Each row is a point. Examples show where two turns around zero, p and q, send a point. Where does a point land after both, in the order given? Backwards means that the second turn is done in reverse. Each puzzle has new turns, and all numbers are rounded.

Turn p:
[25  4] => [ 21 -14]
[-32 -29] => [-43   1]
[-33 -13] => [-33  13]
[37 42] => [56  5]
[ 4 -4] => [ 0 -6]
Turn q:
[-30  21] => [11 35]
[ 32 -43] => [-32 -43]
[27 -4] => [  4 -27]
[-39   8] => [-4 40]
[10 18] => [20 -4]
Where do these land?
p, then q: [-12  33] => [35 -4]
q, then p: [-20   7] => [15 15]
p, then q: [ 31 -40] => [-50 -10]

Turn p:
[ 15   4   8 -14] => [ 4 15 12 11]
[ 22   7 -16 -15] => [26 11  1 15]
[-73  11  -7  10] => [-19  -5 -31 -65]
[-2 25 13 -9] => [-9 28 -6  0]
[21 29 -2  9] => [  0  17 -21  26]
[ 18 -76   3  19] => [ -1 -65  46  14]
Turn q:
[ -3   6 -33 -10] => [24 22 -8 -9]
[ 46   7  29 -10] => [  2 -28  48   1]
[ 27 -23  -4  29] => [ 20 -30  -5  28]
[-38 -24 -22   5] => [  0   8 -49  -8]
[-40  31  16 -50] => [-37  38  11 -49]
[ 8  3 13 36] => [ -9 -10   2  37]
Where do these land?
p, then q: [-40 -45   8  36] => [-10 -28 -42 -48]
q, then p: [-16  11 -32  16] => [ 11   7 -34  18]
q, then p: [-25   2   9 -43] => [ 17  35  13 -30]
q, then p: [ 0  8 32  6] => [-22  -9   3 -23]
p, then q: [ 39  36 -14   9] => [23 18 -1 47]
q, then p: [ 41 -11  -2 -23] => [-5  3 43 22]

Turn p:
[-14  56   1   5  19 -27  12 -20] => [  7  55  -5 -13  22 -16   5 -31]
[  1 -14  -5 -45  11  18  -6  47] => [ -2 -25  17 -33  18  19 -28  38]
[ 15 -31   5 -33   6  -1   9  12] => [ 10 -36   0 -28  -2  18  -1   8]
[ -2  -5  41  -8   8 -33 -64  24] => [  1 -18  14 -18 -24 -42 -65 -17]
[  1  22  13 -12   7  -2 -28 -19] => [ -3  15 -12  -1  -1   3 -32 -23]
[-18  15  26 -28 -30  13  -4 -24] => [ -8  29 -11 -12 -37  29 -16  -3]
[ -9  15 -15  36  33  43  35  19] => [31 21 18 37 41  6 21 34]
[ 26  -9 -11   9 -31  16  32 -43] => [ -4  -2 -42  20 -16  27  43  -4]
[  3 -44 -39  10  -3  41 -23  10] => [-27 -45  17  41  11  22  -3  23]
[-17 -56   1  46 -20 -43  10 -22] => [ -3 -30  26  20 -45 -28  50 -33]
[ 14  52 -17  21   0 -25  27  16] => [ -2  37 -20 -12  33 -39  26   8]
Turn q:
[-22 -21 -31  24 -12 -16  18  18] => [-19 -17 -12  21 -17 -21  -9  38]
[  4 -16 -35 -17   6 -12 -41   8] => [ 33 -28 -24  -7  11 -18 -27   2]
[ 34  20 -37   9  -4  15  19  16] => [ 11  29 -45  19 -19  11   1   9]
[ -3  43  38 -24 -29  20  25  11] => [-14  46  26 -29 -33  26  -4 -15]
[-13 -28   9  22   9  35 -13  19] => [21 -5 33 37  7  5 -9 16]
[-18  11 -28 -36   0  26 -43 -65] => [ -3 -37 -19 -15  36  46 -45 -43]
[ 34 -28  15 -15  13 -37  25   7] => [ 14 -13  -8 -23 -12 -17  56  12]
[-19  13  66  -5  54  23   6   8] => [  6  36  61 -15  46  17  25   9]
[ 11   9 -12  16 -10 -59  27 -37] => [-50 -14 -39 -12  -4 -27  32 -14]
[ -9  -2  15  25 -28   5 -24  15] => [  1   3  26  22 -16 -23 -20 -14]
Where do these land?
q, then p: [-25  17  13   0 -23 -37  58  11] => [-23  38  36 -43 -25   3   7  25]
q, then p: [  6   0  32 -31  -8  23 -28 -24] => [ 22  -7 -29  11 -17  39 -18 -18]
p, then q backwards: [ 11  24   2  24 -12 -11 -10   4] => [  6  15 -11  25  -2 -21  -4  13]
q, then p: [ 16   5 -29   0   7  28 -27 -30] => [ -5 -17  -8  45  25  15  -3 -17]
q, then p: [ 13  19 -32  14  58  -6   7  53] => [ -3   6  -9 -21  69 -48  -3  21]
p, then q: [-41  -7  21  -4  -6  22  -5 -30] => [ -9  20  20  21 -17  17 -14 -39]
q, then p: [-26 -40  76  -4 -10  23  15 -31] => [ 68   9   8   4 -63  30   0  12]
p, then q: [ 25 -49  -5  15  -4   0 -30  36] => [ 17 -46  25  15 -12 -39  12  22]
q, then p backwards: [ 21  -1 -31  11 -17 -48  65 -18] => [ 37  -2 -22   5 -79 -14  17 -10]
p, then q backwards: [  1  16 -28 -11  16 -23 -35  14] => [-35  21   4   8   6 -22 -25 -21]
p, then q: [ -1  15 -19 -14  -2  28 -11  15] => [ 15  15  14   5  20  -4 -23  17]

Turn p:
[-26  -1 -26   7  -4  -3   0  60 -25  22  -4] => [-19  10 -14   5  35 -15 -52  29 -20  -2 -10]
[ 27 -16 -11 -33   4   2  10 -18  14  14 -21] => [  5   7  22 -31 -29 -15  10  -3  -6  23 -12]
[ 28  -5 -29  13  -9  -1  -9  14  11 -49  24] => [ 12 -24 -40  -4 -25 -15   5  10 -20 -23  33]
[ 18 -11 -23  15 -16   4 -49 -10  10  22 -13] => [ 27  -1 -20  25 -25 -25 -17  -9   5  33 -12]
[ 17 -17 -28 -33 -16  -2  16 -17 -40   8  -9] => [-20  -4  12 -21   6 -26  13  -5 -34  43   9]
[ -5  -5  30  16 -10  19  24  -8  16 -21  11] => [  2 -11  -2   4   3  16  35  -4   0 -35 -16]
[  9   2 -30  15  -3 -13  21 -24 -25  24  -3] => [  3   6   0  -5  26 -27  21  17   6  36  10]
[ 22  12  28  -1  -2  -5  11  -2 -24  20  19] => [  3  27  11  14  11  25  21   8 -18  13  10]
[-21   2  51   4 -20  -9 -18  -2  13  -9  15] => [  1 -13  20  44  -5  31   2 -14   3 -25  -5]
[ 22  15 -16  15 -15  27 -31   9  -6 -17   3] => [ -3   4 -51  16 -20  -5  -2  -9 -10   4   5]
[  3 -11  15   9  15 -11 -15 -20  27   6 -29] => [ 27   8  20   2 -16 -12  -2 -21  29  -5 -11]
[ -7  -2  76 -22  32  -4  15 -23  -5 -34 -16] => [ -5  17  47 -13   3  37  25 -55   7 -40  11]
[-30  -2 -25   9  36   6   2 -10  20  23  18] => [ 19 -19  -7 -25  20  15 -18  17  37  14 -11]
[-56  39 -12 -13   8  -9  24  50  13  -9   3] => [-53  -7   1 -11  18  15 -41  39  23 -36   0]
Turn q:
[ -7 -15  16  11 -38   4 -43   1  -6 -32   4] => [-14 -12  36  13 -20 -29 -33 -20  14 -17  -1]
[-13   4  30  19  21  28   9  38 -12  16  29] => [-21  -5  36 -13  30  10  14  41 -15 -16 -11]
[13 22  5 22 32  8  5 11 16 12 20] => [-19  11  -7  -3  25   8  19  29  -1 -15  23]
[ 24  25  12  26 -10  18  18  34  -3  23   5] => [-14  26   4   3  -5  12   8  52   2 -22 -16]
[-20   6  32  -1 -33 -25 -15  15   9  -6  15] => [-34   4  13  -2  -4 -33 -33   3 -10  13 -13]
[ 36 -36 -23 -20  14 -21  16 -32  10  20  -9] => [ 51   9 -26  26  -4  11   6  -9 -20  24  27]
[ -8  -1  -7 -41 -28  -8 -16 -12  -9 -52   7] => [  9 -28   0 -30 -36 -35 -23 -33   0  -1   3]
[  4   0 -15 -37  14  -8 -12 -49 -21   4 -35] => [ 37  -4 -35  -4   4  20 -14 -53  -5  -4  -4]
[  1 -22 -42 -42  22   0   9 -20   2  15 -43] => [ 54 -22 -38   6   6  25   8 -23  13  26  -7]
[-23  -3 -26  -4 -14 -24 -15  -8 -39 -25  -4] => [-14 -30  -4   5 -31  -4   4 -43 -11  -3 -18]
[-20  12  -6  15 -25  14 -12   3  10   5  24] => [-33  -3  19  -6 -14  13 -16   9  13   6   8]
[ 9  1 25 39 18 18 52  1 28 17  2] => [ 1 53 19 -5 25  8 38 33  6 12  9]
[  4   5  -2  12  27  -2   4  19  17   2 -16] => [ -2   0 -14  10  24  -7  22  15  15  -2  -1]
Where do these land?
p, then q: [ 23 -29 -29 -22   6 -12  -6  22   7 -25  49] => [ 23 -42  25  11 -35   0 -16  17 -36 -18  -1]
p, then q backwards: [-14 -25  20 -12 -15 -23  10   5   9 -25 -22] => [ -2 -14  19  15  -4   8 -24   6 -29 -31  14]
q, then p: [ -4 -27   4  -3  17   7  20  17   2  40 -24] => [ 18  50 -15 -20   8  -7  -3   3   0  -4 -19]
p, then q backwards: [-13  22   3   9  24  11  -7 -63 -10  -8 -17] => [-37   1 -27  16  17   9   5 -29  27 -25 -31]
p, then q backwards: [-16 -25 -25   1 -17   5  13  16  -5  -9 -17] => [ -9   7  23 -18   5 -19 -14  26  -8 -17   5]
q, then p: [-14  -3  25 -10   3  13  -1  29  -9 -26  11] => [ -1   5  40  -5  -2  -1 -15 -16 -14 -19  10]
q, then p: [  9  43   0 -17 -14   0   0  27  41  12  16] => [-16 -15  -7  -1 -14   2 -61  28  -5   0  -2]
p, then q: [-17  14  -6  29  17  -9 -17 -11  -4  56 -11] => [-12  17 -33  25  39  10  -6  27  24  -7  17]
q, then p: [-10  16  23 -25 -13   0  17 -21 -18 -15  28] => [-33  -3  22   5  -7  15  -3 -22 -18  28  15]
p, then q: [ 37  -4 -18 -23   3   0 -44  27 -10  30  11] => [-18  -9 -10  24 -22  37 -40  14 -10 -33 -13]
q, then p backwards: [ -9 -22   5  35  -8  17   1 -67   1  -8  -6] => [ 11  11  52 -14  30 -21 -23 -27 -21  -4 -23]
q, then p: [ 28  39  -2  38  -4 -10  14  19  -5 -23 -18] => [-41 -14  -3   0  -2 -26   6  27  21 -36  15]

Turn p:
[ -5   2  33 -14 -12 -13   4 -29   0   1   1 -46   0   3] => [  0 -39  16  10 -22   9 -17 -38   4   2  -4  -5 -15 -14]
[ -5  71  -4  -8  -4  -5 -27   9 -51   4  -7   6  -3   6] => [-18  52 -18  34 -20  -2 -17 -24 -24 -27 -39  -5  12  -3]
[ -2 -14 -12 -14  10 -10 -34   9  17  -3 -14  10   3   7] => [ 16  10   4  12   7 -20 -20  18  23  12   2   5   8  11]
[-11  -6   8  -3   1 -15  -5   5  11   9  20   3  -4  -6] => [ -8  -3   7   6   9  -4  -3   9   2  17  -4   5 -16 -14]
[ -6  15 -14  36  -9 -10   5   2   5  -5  10   2  29 -11] => [-25   7   0  14  -6  15  21   5 -10  16  16  12  26  -8]
[-13  -5 -11  14  -1   2   1 -23  15 -13   3  11  -7  -5] => [ 2 -6 -4  4 14  0  7 -3 -3  1 20 30 -1  6]
[-6 43 13 -3  2 -7  9 11  7 -7  1  4  1  8] => [-16  14   0  16 -26   4   4   7   1 -23  -8  10 -10 -15]
[  9 -18  -5 -12 -25   0   0   8  -5   8  -8   4  -6  10] => [ 23  -2  -4 -12 -10   0  -4   7 -10  16 -11  -7  -3  13]
[19 -9  4 13 -1 69  7  6  9  9 24 -5 16  3] => [-10   3 -12 -51   8  31 -20  12  -9 -13  35 -19   8 -12]
[-14 -14   4  11  10   0  -1   3  -5   0 -11   9   3  11] => [-3  2 14 -6 11  6  2  4 10  0 -8  8  5 17]
[ 25  -1  13 -11 -11  -7   9  -1 -37 -20  -6  12  -5 -14] => [ 27   0   9  -1   2 -10  17 -12 -28 -17 -21 -14  12 -10]
[ -4 -15 -10 -12  12 -13   9  -6  12  12 -15  11   4  -9] => [ -1  -9  -1 -10   2 -28  11   4  17  10  -3   8   1   8]
[ 31 -18   2  15   7   0   5  -5  14  15  11   3 -11   9] => [ 19   4  -8 -19  11  14  15  -2  20  14  11  -8  -9 -13]
[ -6  -4 -13  -9   1 -12  10   8  -1 -34  -3 -24  -8  -6] => [  5 -20   8  30  -3  -8   9   4  -9 -11  13 -15  -6  16]
[-10  -7   0   9   9  29   3   8   3  16 -13  -2 -10 -16] => [-15 -14 -22 -18  18   6  -7  10   7 -10  -6  -2   5   9]
[ -4 -19  -8 -12  12  -7   6  -4   7   8   8   2   0  12] => [  1   1  11 -10   5 -13   2   0  11  13   8  -2 -17   9]
Turn q:
[ 17   7   3  -9  -1 -21   5  13 -11   3   1   7  -2  -9] => [  2  -4  16   3  -8  -7  11  16  -3  12  -6 -12  10 -10]
[-16 -12   2   9 -11   2  23   1   9   9  15   8 -11 -11] => [-19 -14  -7  -3   4   9  -2  20  -2  -6  24  -2 -10   1]
[ 60  -7  -8 -19  -2   9   1  13  26  -5   6  -1  22 -13] => [ 24  14   9  12  -6  28  30   6  36   7 -19 -22 -16 -23]
[ -9  20   0 -16 -14   7   0 -11   4   5 -41 -26 -12  -5] => [-30  -5  -8   5  12 -17 -17 -26  19  17 -22  -4   8   0]
[-10  16  10 -12   5  15  15  -8  -4  -4 -24  15  -2 -11] => [-32  15   8  -4   3  -4  -6  -2  10  -1  -4  15  14 -13]
[ 15   3   3  -1  14  -1  -4 -15 -12 -10   6 -23  17  -1] => [ 15   7  15   5  12   2  14 -28  -4  -1   2  -9   5   1]
[-16 -16   4   7   6   7  -3   3 -11 -10  12   3 -21  20] => [  0  -8 -12 -21   0  -1   1   2 -25 -20  -3   9  -4   9]
[  1 -12  18 -13 -14 -12  -7 -12   3  -2 -11  12   4 -10] => [ -2 -11  16 -14 -14 -13  -1  -3  22   3   6   6  -3  -6]
[ -2   3 -11  28 -16   6 -11   5 -13   7  15  -1 -18 -15] => [ -6  -6  -4  15  -1  -6  -4   7 -29  10   6   2 -32   1]
[-16  11  16 -19  21   2  -8   9 -10   7   7   1  21  -6] => [  4  23  20 -19   2   9 -10  -1  -4  14   5   1  19  12]
[  5 -11   7  16  -6   8   4 -12 -14  20   1  -3 -44  11] => [-14 -32  -5   0  22 -10  11   9 -18  -4 -14  20 -18   8]
[ -9  10  11 -14   4  -8   3  12  -7 -12  12   4   1  -9] => [ -4  13  11 -18  -4  -5  -2   8  -9   2   6 -15   9  -5]
[-10  -2   8  28 -10  -6  -1  15  13  -1 -24  -8  17  -7] => [-10  -3   8  25 -22   3 -23  -5  11 -10   2  -8  -4  18]
[-14  -6 -76  -5  39   4  -2   1  17  -1   8   1  10 -13] => [ 29   7 -40  16   6  46 -26  -7 -17  13  12   4  19 -40]
[ 12  -5  18  28 -10  -5 -11 -16  28  -4  10   3  -3  39] => [ 26  -6 -10   8   8 -22   6   8  17 -37   0   7 -19  24]
[-10   2  -4  -9  -4  -5  -4   2 -16  -2   8   8  21  39] => [ 16  12 -18 -11 -15 -11  17  -2  -5   0   6   9  22  23]
Where do these land?
p, then q: [ 24  -7  11   1   5 -11  23   5  -2  -6  20 -22  19   5] => [-22 -11  13  -9  21   9  10  -9   7   4  14 -23 -16  12]
p, then q: [-35   7  -7  14   6  35 -12  26   0   2 -15   2  10 -16] => [ 12  25 -19 -14 -31  13 -25  -9 -17  -6  -3   5  18  18]
p, then q backwards: [ 15   7   6  11   1  -8  -2   6 -18  -1   1  13  -1  -4] => [ 17  11  -7  -9  15   6   4   5  -6 -11   1  -2   2   6]
q, then p: [ -5  -3  23 -22   2  -9  21  16  17  17   0  -7  -8 -11] => [-15 -16  13  -4  -6  -1 -27  22  20  -1   1 -14  -8   6]
q, then p backwards: [-14 -17 -24  13 -13 -14  11 -12   3  11 -34  25  -1  13] => [-13  23  -1   3 -14  -2  -5 -14  36  -4 -28 -12   7 -22]
p, then q: [-26   5  -7 -11   8  21 -13 -20   4  20  -3   8   7   0] => [ 23   6 -11 -21  -6 -18 -21   4   0   9   7  17  11  -6]
p, then q: [ -2   9  -1  -4  11 -14  -3  -2 -13 -30  14  11 -10   4] => [ -6   6  22  13   8 -17   5   4 -18 -22   0  -3   1  -4]
q, then p: [ -6 -33 -15 -14  14   9 -13   2  19  -2  11  20  -6 -19] => [ 17  -3 -24 -16  17 -19 -23  18 -18  -9   5 -10   1 -12]
q, then p: [-23   6  36   8 -25   8  -2   1   1   5  -5  -8 -20  10] => [  7   7  23  23  -3  -5 -11   3  12   5 -12  12 -29  25]
q, then p: [ 23  28   3  -1  28  10   8 -10  -4 -21  32  -2  13  12] => [-17   9   1   9 -13  -2  27 -16   2 -40   7 -17   5 -23]
p, then q: [  0   3 -18   9 -12   9 -12  25 -32  -8   0 -10  -3  10] => [ -1  17  -9  17   5  -4   9 -25 -18   2 -16   1   6  27]
p, then q: [  4  -1 -20   0 -16   8   8 -25  12  21  21   5  15 -12] => [  5  -7  -6 -12   8   1   7  13  -8  37  26   9   6  -8]
p, then q: [  3  16  10 -14 -14 -13  -3 -16  12  -8 -11   3  18   4] => [  0  -3  10   5 -21 -18   7   7  16   5  16   2 -18  -4]
q, then p: [ 11 -15   5   2   9  -5  29 -22  -3  12 -28 -25  -8 -16] => [-14 -29  23 -20  28   5  -1  -3  17   1  13  19   8   6]
q, then p backwards: [ 26  -7 -15   0  -6 -17  -5  -9   9 -16   1   1 -41  10] => [ 16   0  21 -21  -1  -8  12   5   4   1  -4   2 -27 -37]
q, then p: [  7   8 -10  11  20 -21 -35  21  -1  -5   8 -25   8  -1] => [ 23   5 -10   2  -6  20  -8 -32  12  -1 -10 -26  22  -8]
q, then p: [ -3  -2  23  -4 -17  10   0  16  -3  10 -10  12   8  11] => [  3   4   5  -2 -25   6  -6  17   1   2 -10  15 -15  12]

Turn p:
[-31 -30 -30   3  45   2  23  27  40  11   3  -2 -12  29] => [-16  -4  11  56   8 -22   9   3  17  47 -26  23  32  -4]
[ 29 -12 -25  -4   1   2 -25   8 -32 -31 -29   4  29 -12] => [ 11   7  -2  -5 -21 -19   1  25 -34 -31 -31  -1 -37  -9]
[ 25  -5 -41   2 -54   6   5  -8 -30 -23  -4 -33 -16   6] => [ 54   6 -26 -28  -7 -16  28  42  -5  10  12 -11 -22  -2]
[ 49   6   6 -34 -40  13  -2   3  -1  -2   0  46   8 -38] => [ 18  -3   3 -40   9   2 -41   4  10 -31   3  33 -52  24]
[-38  13  20  33  16 -29  31  31  12  46  32  31  30 -37] => [-48 -14  46  33  52  55  -6 -13  -8  14  23  10 -11  -2]
[ 26 -16  10  -1 -35   8  -8 -16 -35 -26   7  31   1  38] => [ 40  -3  10 -27 -29 -22  23 -32 -10  -9   4   1 -31  22]
[ -3  33   9 -27  23 -28  52 -24   7  12  18  31  28 -30] => [  2  12  20  21   0  75 -36  -4  -2  -9   7  27   6  28]
[ 26   2  11 -27 -13  16  -3 -22 -33  -1  26   2  53 -12] => [ 25 -16  -7   1 -30  36 -10 -12   7 -37   1  -5 -48  -7]
[ -8  65  19  17  51 -29   3  33  23  31  32   4 -17   6] => [-81  -8  -5  -2   5  47  -7 -11  -3  44  -2  -5  23  28]
[ -5   0 -30  17 -31  32 -41 -33  21 -17 -20 -11   3  22] => [ 23 -23 -52   2   0 -47  19   1 -17 -25  14   5  14  -4]
[ 10  23  59  35  39 -41  38  23  55  38   1 -20   5   2] => [-49   4  16  28  25  26 -61 -25  -7  54  18 -46  25  14]
[-26 -12  -4   1 -27  -3 -30 -12 -11 -56 -43 -19 -30  21] => [ 19  49 -20 -19  -9 -54  37   2 -17 -20   5  -9  24 -10]
[ 24 -18   0   4 -13  52  -5 -27 -32 -48  10   3 -13 -30] => [ 55  -2 -19 -44  12   2  11 -15  -1 -28 -41   3 -16 -23]
[-60 -11  11 -18  21   0  -8  44  38  16   1 -46 -23  26] => [-51  26 -11  36   2 -26  16  -2  48  36  11  -4  34 -33]
[ 20   1  -6  -5 -27  43  -6 -28 -57   9 -47   8  -7   2] => [ 40 -21  10 -54 -37 -17  -3  13 -23 -24  11  15  -1 -35]
[-38 -38  -8   3  43 -43 -25   0  34  39  13 -27 -40   7] => [-41  -9  25  38  17 -20  22  21  46   8 -10 -33  59  13]
Turn q:
[ -3   5  41  12  -5  16 -44   7 -16  12  -9 -16 -34 -10] => [-10  -3 -16 -16   9  33   0  37 -33  -4 -20  -8 -18  33]
[ 24 -37 -26 -46  18 -36  -2 -18  43  17  -1 -28  44 -28] => [  7 -29  41 -26 -19 -23  41  -6  20  30 -29  33  44 -35]
[ 27  24  24  48 -26  -7   9 -23 -36  -7 -17  30  46 -33] => [ -1  -6  -7  10   7 -54  -3  49 -19  -1  63 -18  22  25]
[ 31   7  12 -31  -5 -36  22 -53  47  -6  38 -16 -46 -31] => [ 26 -32   3 -57  -1 -34 -58 -18 -19  26 -39  30  10 -20]
[ 22  17 -15  25   0  -7  15  36 -44 -22  -6  -8 -18  33] => [-20  18 -44  23  46  11  -1 -15  -8  -3  20 -25   2 -19]
[ 26 -32 -17   4   2 -30  13 -15  32  16  25  -5 -43  48] => [-21   9   9   0  38   2 -44 -32  21  15 -44  36  18  -9]
[-10  -5  29 -41  -4  30  30   7 -33  19 -34  47 -28 -29] => [ 35  -8  24 -32  16  24   9 -22  -6  17  49 -18 -40  46]
[-33  23  22  45  24 -24  -6  23 -11 -10 -31  -2  37   2] => [-20   1   6  59 -21   7   9  39 -23  16  24 -27  -5 -15]
[-27   1 -24  -4 -20 -23 -33  15  19 -13   7   7   4  11] => [-26  25 -12  -4 -42  16  -6   0  22   7  -8  -1  11 -11]
[-10  27   2  31  23  20 -26  38 -11  -2  39  23 -23  13] => [-13   1 -12  16   2  44 -35   6  -3 -50  -1 -38   2   0]
[  5   5 -45  -7  36  18  15 -22 -21 -30 -29  41 -23  25] => [ 34   1 -19  22  27  -5  -9 -25  60  17   4 -43 -17   5]
[ -2  41 -37  32  -2 -15   7  15 -28  43 -31 -36  43  58] => [-16  78   9  58  26 -19  39   5 -21   0  -8 -26  25 -24]
[ -5  -9  46 -31  -8  27 -26  -2  51 -38  32   7  17 -14] => [  1 -53 -13 -10 -66   4  -5 -15  -9 -23 -16  27   2  30]
[-36 -20  35 -23   2  24   2 -18 -43  -1  16  -7  25 -32] => [-12 -28  23 -25 -15 -20  33  11 -10 -25  17  -8 -54  13]
[-10 -48 -46 -13 -34  43  23   9  50  22   1 -37   0 -15] => [ 35  27   9 -18  -6  15  31 -10  28 -23 -11  86  -3 -19]
Where do these land?
p, then q: [ 17 -16   5   9  33   2  11  30 -40 -19  26  12  29 -17] => [ 36   3 -14  -4  27  18   2  20 -19  24   3   5 -41  32]
q, then p: [ 24 -15 -18  23  29  10 -12 -18 -31  28  45 -17  20  29] => [-17  58   1  34   9   0 -10 -14 -34  -5 -29 -15  26 -15]
p, then q: [-30  68  29  -2 -35  11 -18 -22  50   2 -42   1  32 -34] => [-19 -13 -24 -19 -40 -14  -8  10  58 -57  -9 -60  -7 -33]
q, then p: [-16 -19  10  28 -34   2   2 -30  21  12 -71  11   8 -35] => [-40 -31  25 -17  -4  -4  -8 -12  12  56  23  17 -38  37]
p, then q: [-22  -8 -11  16  26 -19  12  53  -1 -20  33 -63 -19  37] => [ 40  58  48  17  17   4   3  22 -42   0   5  24  -3 -38]
q, then p: [ 55  -2  -3  38   2   9  -9  11 -19 -18  30  22 -27  18] => [-16  -8 -27  51 -12 -15  27   3 -13 -19 -50   1   6  -6]
p, then q: [-50  20  -9  -3 -24 -22  -8 -15  58   2 -21  49  26  -5] => [-38 -16  -2  41 -13 -21 -48   0  36 -34  12 -48  -5  -7]
q, then p: [  5 -10  23  -7  18 -16 -14  -9 -62 -10   5   1 -15  41] => [ -9  11   5  25 -11  -2  28  14  12  14  -6 -15  64 -27]
q, then p: [-14   7 -19  -8  31  -1   1  51 -32  39  17 -17 -45   6] => [  1   8 -31 -30  -6  27 -20  -9   9 -12 -39   8  31 -59]
q, then p: [ -6 -29  -2 -22  -6 -35 -27  41  -6   6  53 -47 -32 -17] => [  6  33   9  -7   2   6  -3   8  26 -50  -9  62  12 -53]
q, then p: [ 55 -16  19 -16  22  -2   9  14   0  19  -4   7  17  38] => [ 19 -17  24  45 -22  12  -5 -32 -26  -8  -8 -18  22 -16]
p, then q backwards: [-16  24  11 -11   7  -7  23 -61  51  -8 -34  16  -7 -42] => [ 56  21  -8  46 -25  19   9  27  32  25  27  27 -23   9]
q, then p backwards: [ -7  17 -42 -26 -17  10 -18 -19  27 -26 -48   3  14 -22] => [  7  -8 -21 -33 -15  15  20 -14 -16 -24  11 -38 -30  48]
p, then q: [ 39 -14 -11  -1 -27   1  49   5 -56   3  39  -3  -2  22] => [ 24   4   4 -32  55  17  -6 -30 -32  -6 -13  37  15  39]
q, then p backwards: [-35  -8  20 -18 -25  57  -1 -31  40  -9 -28  24   2 -18] => [ 40  -6 -29 -50 -29 -10  17 -20 -15 -12  18  35  10  39]
